Every row gives one point. Each copy is the shape, with its points in the same order, turned, moved and blurred by noise. Say if it was mirrored as well.

Shape (8 x 3)
[[-0.02  0.59  0.08]
 [ 0.43 -0.08 -0.07]
 [ 0.26 -0.20 -0.03]
 [ 0.13 -0.21  0.13]
 [-1.11 -0.11  0.56]
 [ 0.42 -0.27  0.24]
 [ 0.26 -0.27  0.32]
 [ 0.17 -0.31 -0.04]]
Copy 1 (8 x 3)
[[ 0.02  0.57  0.22]
 [ 0.41 -0.03  0.29]
 [ 0.24 -0.21  0.17]
 [ 0.11 -0.22  0.24]
 [-1.18 -0.07 -0.11]
 [ 0.26 -0.31  0.53]
 [ 0.14 -0.31  0.46]
 [ 0.20 -0.33  0.14]]
Copy 1 is: only turned
Copy 2 (8 x 3)
[[ 0.38 -0.43 -0.38]
 [ 0.31  0.32  0.00]
 [ 0.13  0.21  0.12]
 [ 0.15  0.04  0.24]
 [-0.49 -1.11  0.44]
 [ 0.36  0.20  0.40]
 [ 0.29  0.02  0.42]
 [-0.02  0.19  0.23]]
Copy 2 is: mirrored
Copy 3 (8 x 3)
[[ 0.08  0.78  0.00]
 [ 0.35  0.02  0.16]
 [ 0.15 -0.10  0.26]
 [-0.02  0.00  0.24]
 [-1.23  0.31  0.08]
 [ 0.16 -0.12  0.53]
 [ 0.01 -0.10  0.51]
 [ 0.05 -0.20  0.13]]
Copy 3 is: only turned
Copy 4 (8 x 3)
[[-0.11  0.28 -0.52]
 [ 0.50  0.22 -0.04]
 [ 0.46  0.00  0.04]
 [ 0.37 -0.09 -0.03]
 [-0.73 -0.90 -0.12]
 [ 0.69 -0.14 -0.09]
 [ 0.58 -0.24 -0.13]
 [ 0.42 -0.06  0.14]]
Copy 4 is: mirrored

Shape (12 x 6)
[[ 0.04  0.50  0.25 -0.23 -0.85 -0.37]
 [-0.25 -0.39 -0.49 -0.17 -0.10  0.02]
 [ 0.41 -0.34  0.34  0.15 -0.15  0.69]
 [ 0.05 -0.43  0.27 -0.23 -0.02  0.14]
 [ 0.78  0.11  0.03 -0.26 -0.32  0.21]
 [-0.18  0.10  0.19  0.68 -0.08 -0.29]
 [ 0.37 -0.59 -0.14  0.12 -0.08  0.17]
 [ 0.49  0.36 -0.24  0.32  0.00  0.14]
 [ 0.52  0.43  0.51 -0.35 -0.18 -0.20]
 [ 0.20 -0.23  0.60  0.48  0.19  0.07]
 [-0.56  0.47 -0.26 -0.69 -0.26 -0.45]
 [ 0.07 -0.07  0.16  0.37 -0.11 -0.21]]
Copy 1 (12 x 6)
[[ 0.02  0.67 -0.14 -0.95 -0.50 -0.44]
 [ 0.08 -0.07 -0.10  0.08 -0.46  0.30]
 [-0.14 -0.52 -0.39 -0.72  0.34  0.19]
 [ 0.05 -0.31  0.17 -0.44 -0.01  0.05]
 [ 0.45  0.10 -0.38 -0.98  0.03  0.28]
 [-0.08  0.23 -0.40 -0.01  0.16 -0.65]
 [ 0.31 -0.48 -0.37 -0.25 -0.06  0.15]
 [ 0.29  0.39 -0.69 -0.36  0.30  0.13]
 [ 0.40  0.44  0.09 -1.04  0.20 -0.18]
 [ 0.05 -0.29 -0.18 -0.34  0.59 -0.43]
 [ 0.01  0.91  0.44 -0.22 -0.63  0.08]
 [ 0.14  0.04 -0.29 -0.23  0.10 -0.41]]
Copy 1 is: mirrored
Copy 2 (12 x 6)
[[ 0.02  0.26  0.03 -0.04 -1.01 -0.60]
 [-0.15 -0.10 -0.56 -0.18  0.05  0.13]
 [ 0.55 -0.23  0.37 -0.14 -0.34  0.61]
 [-0.09 -0.19  0.27 -0.30 -0.15  0.14]
 [ 0.77  0.15  0.10 -0.43 -0.42 -0.07]
 [ 0.01 -0.27  0.16  0.73 -0.15 -0.25]
 [ 0.40 -0.49 -0.08 -0.24 -0.03  0.22]
 [ 0.78  0.20 -0.06  0.24 -0.06 -0.13]
 [ 0.39  0.34  0.60 -0.29 -0.39 -0.55]
 [ 0.26 -0.39  0.71  0.27 -0.08  0.13]
 [-0.53  0.70 -0.41 -0.15 -0.30 -0.57]
 [ 0.19 -0.28  0.16  0.27 -0.16 -0.24]]
Copy 2 is: only turned
Copy 3 (12 x 6)
[[ 0.28  0.46  0.24 -0.27 -0.91 -0.07]
 [-0.19 -0.43 -0.43 -0.13 -0.08 -0.02]
 [ 0.31 -0.18  0.43  0.38  0.31  0.50]
 [ 0.25 -0.36  0.23 -0.12  0.13 -0.01]
 [ 0.59  0.43  0.00 -0.04  0.10  0.34]
 [-0.30  0.08  0.30  0.53 -0.31 -0.47]
 [ 0.31 -0.30 -0.18  0.34  0.25  0.06]
 [-0.09  0.58 -0.10  0.34  0.17  0.10]
 [ 0.47  0.59  0.49 -0.31 -0.08 -0.16]
 [ 0.10 -0.07  0.64  0.50  0.29 -0.32]
 [-0.38  0.15 -0.17 -0.89 -0.66 -0.28]
 [ 0.00  0.07  0.17  0.35 -0.13 -0.35]]
Copy 3 is: only turned

Shape (12 x 9)
[[ 0.39 -0.52  0.35  0.10  0.08 -0.58  0.35 -0.04 -0.56]
 [-0.25 -0.29  0.61 -0.06  0.06  0.44 -0.39  0.17  0.15]
 [-0.37  0.04 -0.20  0.43 -0.24 -0.12 -0.51  0.66  0.37]
 [-0.22 -0.42 -0.35 -0.29  0.05  0.08  0.08 -0.10 -0.50]
 [-0.42  0.62 -0.34 -0.70  0.16 -0.35 -0.19  0.06  0.37]
 [ 0.58  0.21  0.27 -0.35  0.20  0.15 -0.27  0.34 -0.63]
 [ 0.53  0.28 -0.33 -0.75 -0.21 -0.33  0.17  0.32  0.20]
 [ 0.28  0.46 -0.41  0.30 -0.63 -0.07  0.10 -0.06  0.08]
 [ 0.34 -0.32  0.59 -0.66 -0.70  0.04 -0.03 -0.21 -0.43]
 [-0.32 -0.03  0.06  0.29 -0.10  0.48 -0.47 -0.08  0.47]
 [-0.03  0.05 -0.51  0.31  0.17  0.25  0.39  0.17 -0.30]
 [-0.40  0.55 -0.16 -0.46 -0.45  0.16  0.40 -0.07  0.17]]
Copy 1 (12 x 9)
[[ 0.15 -0.52  0.29 -0.27  0.13 -1.12 -0.27 -0.09 -0.35]
 [-0.54 -0.12  0.42 -0.38  0.15  0.10 -0.30 -0.14  0.52]
 [-0.63 -0.10 -0.59  0.40  0.17 -0.01  0.07  0.21  0.43]
 [ 0.09  0.04  0.16 -0.31 -0.20 -0.34 -0.31  0.56 -0.32]
 [-0.09  1.10 -0.45 -0.24  0.11 -0.40 -0.08  0.18  0.40]
 [-0.17  0.17  0.13 -0.45  0.84 -0.26 -0.41  0.06 -0.42]
 [ 0.37  0.42 -0.70 -0.68  0.55 -0.50 -0.19  0.16  0.06]
 [ 0.55  0.20 -0.63  0.08  0.16 -0.06  0.24 -0.37 -0.31]
 [-0.04 -0.23 -0.09 -0.93 -0.08 -0.25 -0.51 -0.52 -0.33]
 [-0.22  0.14  0.12  0.11 -0.02  0.45 -0.18 -0.16  0.54]
 [ 0.32  0.08  0.27  0.02  0.21 -0.18  0.32  0.56 -0.16]
 [ 0.05  0.68 -0.39 -0.55 -0.19  0.02  0.42 -0.08 -0.03]]
Copy 1 is: mirrored
Copy 2 (12 x 9)
[[ 0.16 -0.04 -0.13  0.57  0.42 -0.66  0.69  0.11  0.20]
 [-0.49 -0.07  0.23  0.30 -0.12 -0.34 -0.54  0.58  0.21]
 [ 0.38  0.30 -0.20 -0.20 -0.51 -0.68 -0.70  0.27  0.03]
 [-0.44  0.15 -0.49  0.06 -0.08 -0.08  0.32  0.01 -0.14]
 [-0.21  0.63  0.39 -0.59 -0.20 -0.07 -0.26 -0.57  0.12]
 [-0.06  0.25  0.18 -0.12 -0.03 -0.14  0.55  0.72  0.63]
 [ 0.21  0.09  0.25 -0.33 -0.46 -0.13  0.47 -0.47  0.63]
 [ 0.78  0.26 -0.03  0.26 -0.61  0.14  0.06 -0.02  0.05]
 [-0.47 -0.12  0.43  0.73 -0.58 -0.19  0.68  0.17  0.21]
 [-0.13  0.27 -0.07  0.30 -0.34 -0.02 -0.86  0.27  0.09]
 [ 0.33 -0.03 -0.55 -0.15  0.13  0.22  0.05  0.20 -0.08]
 [ 0.11  0.01  0.44 -0.17 -0.40  0.34 -0.04 -0.34 -0.30]]
Copy 2 is: mirrored
